Each row of a before or after table is a point. The points were changed in one or more steps. Then noise was added and the rows were shuffled. The steps act on columns, c1 being the first. Name the steps. A step turns or swaps two columns, mirrors them in a line or flattens them onto one, adds a multiple of one to another, or multiplies or shifts one. Angles are multiples of 10 degrees, from the lower column toward the higher: turns from -170 to 170, lines from 10 to 170 but not 90. Use the fewest steps. Two steps may share a column if one is a turn and the other turns, adds or multiplies; they go together, in the order done. Otherwise the lowest column goes first.

Before:
[[ -5   1  76]
 [-12  24 -26]
 [ 21  13  34]
 [ 35  43  -7]
 [ -6   6  22]
 [-33 -10  -4]
 [-15 -35 -20]
 [ 42   8  -4]]
After:
[[ 42  -7  -4]
 [-11  25 -32]
 [ 38 -42   9]
 [ -5  20  77]
 [ 17   0  40]
 [ -4  -1  24]
 [-32  10  -6]
 [-15 -31 -16]]
Steps: mirror c2 and c3 in the line at 80 degrees

Before:
[[ 40 -11   5  31 -23 -17]
 [ 46  -6 -11  -5  55  16]
 [-21 -42  -6 -12 -27  11]
 [ 44  15 -47  33  35 -31]
 [ -1 -14 -31  11  -9 -12]
 [ 38  17 -22  32  24  -4]
 [-20 -26   6 -25  -2  19]
 [ 33  29 -23  -4  29  11]
 [ 46   9 -33  48   9  -7]
 [ 34 -11   2  37  38 -26]
 [ 54  13  -3 -24  40  -9]
 [-11  -4  10  38 -24  -4]
 [ -7 -52   6 -15 -40   9]
 [-20 -32  28 -26 -30 -22]]
After, 14 rows:
[[ -5 -35 -45  -2  55 -49]
 [ -6  33   7 -12 -18  27]
 [ 17  42  28 -11 -33 -34]
 [ 43 -24   7 -30  25 -25]
 [  0 -37 -21   1  44  -4]
 [ 16  33  -8 -34 -32  20]
 [ 13 -30  11 -21 -23  -4]
 [-20 -27   0 -28  47 -40]
 [-10 -10 -22  28  44  18]
 [  8  -4 -29 -16  -6 -21]
 [ 15 -48 -35 -15  45 -14]
 [ -9  13  -1  23  64 -11]
 [ 30  38   9 -38 -25  15]
 [-23   7  -7  -3  66  26]]
Steps: turn c1 and c5 by 60 degrees; turn c2 and c4 by 120 degrees; multiply c6 by 1.6

Before (13 x 9):
[[-29 -50  23  17  -3   3   5 -10  20]
 [ 16  14  25  -1  -4 -24  10  35  -6]
 [-19  -8   9  -5   8  10   7 -30  66]
 [-48 -25  22   5 -16  17 -46 -14  55]
 [-14  13  26 -13 -41  -5  33 -42  38]
 [  7 -18  -6   4 -19  13  13 -16  65]
 [-41  62  22  99 -26   1  19  75  66]
 [-32 -34 -13   2 -29 -14 -13  -4  34]
 [ -3 -12   3   5 -28  28 -16 -11  34]
 [ -3  29  35  23  21 -60  23  -6 -37]
 [-21  -1 -20 -14 -12  36  30 -20   6]
 [  2  35 -11  31  14 -47  15   6 -46]
 [  1  -1   1  26 -23  20  14 -40  18]]
After, 13 rows:
[[  -9   27  -13  -39   18  -61   30   38   -7]
 [  42  -23    8  -24  -19   18  -67   27   -2]
 [ -10   63  -76 -101  -27    0   23   -3   -3]
 [  26  -34    6  -24  -28  -15  -28   -9   -2]
 [  -6  -17   19    3  -19   10   22   -3   -1]
 [  25    0   29   13  -11   40   41  -11    1]
 [   1   -7   13    6  -29   32  -20    6    2]
 [ -20   39  -10  -36   11  -40   19   -7   -1]
 [  14  -45   -3  -29   -7    5    9   32   -3]
 [  24   -5   21   -3   12   13   10   19    0]
 [  21    8   35    6  -38   -7   41   44   -2]
 [ -16   15  -40    6    2  -19   11   11    2]
 [ -16   -4   38  -22  -24   16   13   19   -4]]
Steps: turn c1 and c4 by 150 degrees; add 0.3 times c6 to c4; turn c3 and c8 by 110 degrees; multiply c7 by 1.3; multiply c9 by 0

Before (14 x 12):
[[  4  14 -14  -7  16  10 -14 -29 -18  18 -34  -1]
 [  9  42 -27 -12 -20 -33 -28  12   2  41  23   4]
 [-12  12  17 -11  13   8 -19 -53  42 -36 -32   3]
 [ 35  36  43 -27  16   3  23  15 -21 -29  29 -17]
 [ -9 -12 -19  42 -51  45 -43   4 -16 -39 -22   2]
 [-21  35  42  39 -55 -11  27 -30  16  30  30   8]
 [  4  25 -32 -24 -30  18  24  -2  46 -40   8  11]
 [-15  -6 -20   1 -23  25 -15 -51 -17 -20   7   1]
 [  0  -2 -20 -16 -48 -30 -11 -48 -25 -39 -22 -52]
 [-45 -12  32 -23  14  13  -4   8   8 -16 -44   3]
 [ -1  39 -17  38  15  40 -47  20   2   9  10 -54]
 [-29 -17  -3  24 -17  -2 -42   5   4  31  19   4]
 [-16  -5 -12 -28 -61  24 -44 -21  42  11 -46 -22]
 [ 18 -27 -37  19   4 -28 -25  10   5  39  22  -5]]
After (14 x 12):
[[ -7  22  46  -2  20   3  36 -10 -21  45  -7 -17]
 [-34 -10 -36  62 -61 -21  -1  29 -25  20  -3 -52]
 [ 43 -24 -13  27  11 -19 -27  -1   7  -4  40  -5]
 [-39 -44 -33  39 -13  32 -12  50 -16  11  -4   3]
 [ 15  27  57  27 -48  -8  35  42  16 -35  -3   8]
 [-38 -20   5 -17 -45   5  12 -30  42   9 -36   3]
 [  8 -47  -6 119  23  27  38  -8   2  -6  19 -54]
 [ 18 -14 -38  -5 -22   6  15 -25 -17  -5 -18   0]
 [-25 -17 -17  -2 -56  17  -6   4 -17  -3  19  -1]
 [-37  -4  -1 -27  11   9 -12 -10   9 -31 -55   4]
 [-34  23  -5 -40 -12  12  24  28  48  23  27  10]
 [  1 -44 -28   4 -41  17  -6  51  41 -20 -27 -23]
 [ 40 -27  -4 -19   4 -23  42  24   3 -12  35   4]
 [  9 -42   9  19   0   0 -17  18   3 -41  17   3]]
Steps: mirror c1 and c10 in the line at 30 degrees; swap c2 and c7; turn c3 and c11 by -40 degrees; add 0.3 times c9 to c3; add -1.5 times c12 to c4; turn c5 and c8 by -70 degrees; multiply c6 by 0.7

Before (14 x 18):
[[-14 -13  36  41 -11   4  34  16 -31 -17  -5   6 -24   4  12 -59  -3 -33]
 [  0   8   7  29  25 -37  17  29  27 -12   5  29 -11 -33 -39  56 -15  -2]
 [ 21   7 -12  19  36 -42  17  -5  42 -31  17 -27  15   3 -39  17  -5  17]
 [  2   0 -15  34  -6 -25  -1  32   1  19   7  34  -5  27  11 -28  19 -18]
 [ 20  -7  18  43 -46  -9 -10 -16   3  -4  14  12 -31 -27   5 -41  19  -7]
 [  2   3  -7 -10  36 -40  39   2  55  16 -35  14  15 -23 -11  39 -17  34]
 [ 36 -47 -21  41  -3  -8  20  -3 -10  -5  36  39  -4  -1  20 -20 -25   3]
 [  3  15   4  53  -9 -14 -23  -7  -5 -21  20  19 -21  -2  44 -60 -43 -25]
 [-38 -11  -6  -6  51  64 -25  15  25  23  23 -77 -35 -32 -18   5  16  -9]
 [-50  -7  -6  -8  41  -7  -9  11 -17  27  13 -94 -40 -16   1  42   6  17]
 [-29  32 -12  23  67  30  11 -15   1  10  25 -58 -14 -36  -1  38  37  20]
 [-32   6  27  15  32 -37  20  48  33  20  10  -6  38 -14 -28  40 -18  69]
 [-13  -4 -11 -23  39 -56  17  18  21 -14  21  14  39 -48 -17  23   5  19]
 [  5 -30  -1  48  -9   2 -33 -14 -44   6 -18  28  13   7  -3 -40 -13 -19]]
After (14 x 18):
[[-40 -36  -5  -7  47 -50  45  21  30  30  29 -61 -16 -30 -19   8 -33  -6]
 [-24  23  27  18  34  21 -33  47  26  17  15  14  26 -17 -31  40 -11  71]
 [-11 -28  35  40  -3 -23 -39  18 -26 -14  -4  13 -11   6  16 -62   8 -33]
 [ 24  18  -9  16  34  32 -37   1  37 -27  19 -12   7   0 -41  19 -14  19]
 [  3  15 -11  -8  39  26 -61  -3  53  15 -35  22   9 -25  -8  41  -9  35]
 [  0   1 -15  34 -11  26  -4  35   5  16   3   4  -4  27  14 -31  26 -19]
 [  3   2   4  58 -11  24  28 -11  -6 -26  17  48 -29  -4  49 -59 -12 -29]
 [-15  25 -10 -28  42  50 -43  20  28 -14  19   7  35 -46 -14  25   8  21]
 [ 20 -25  15  46 -47  13   6 -12   4 -14  16   1 -20 -27   0 -38  18  -2]
 [ 36 -34 -25  44  -2  -2 -25  -2  -9  -7  39  47  26  -2  16 -13  12   2]
 [  7 -21   5  52 -10  16  47 -12 -42   8 -20  23  25  11   1 -35   6 -21]
 [-44 -31  -2  -4  38   6  10   9 -17  23  11 -67 -27 -12   3  38 -41  20]
 [  3   1   8  30  30  25 -32  34  26 -10   8  34  -7 -39 -35  53  10   0]
 [-31  12 -11  27  67 -35  -4  -9   4   7  22 -64 -31 -33  -1  36 -20  17]]
Steps: turn c2 and c13 by -40 degrees; multiply c7 by 1.3; turn c6 and c7 by 160 degrees; turn c12 and c17 by 50 degrees; multiply c17 by 0.7
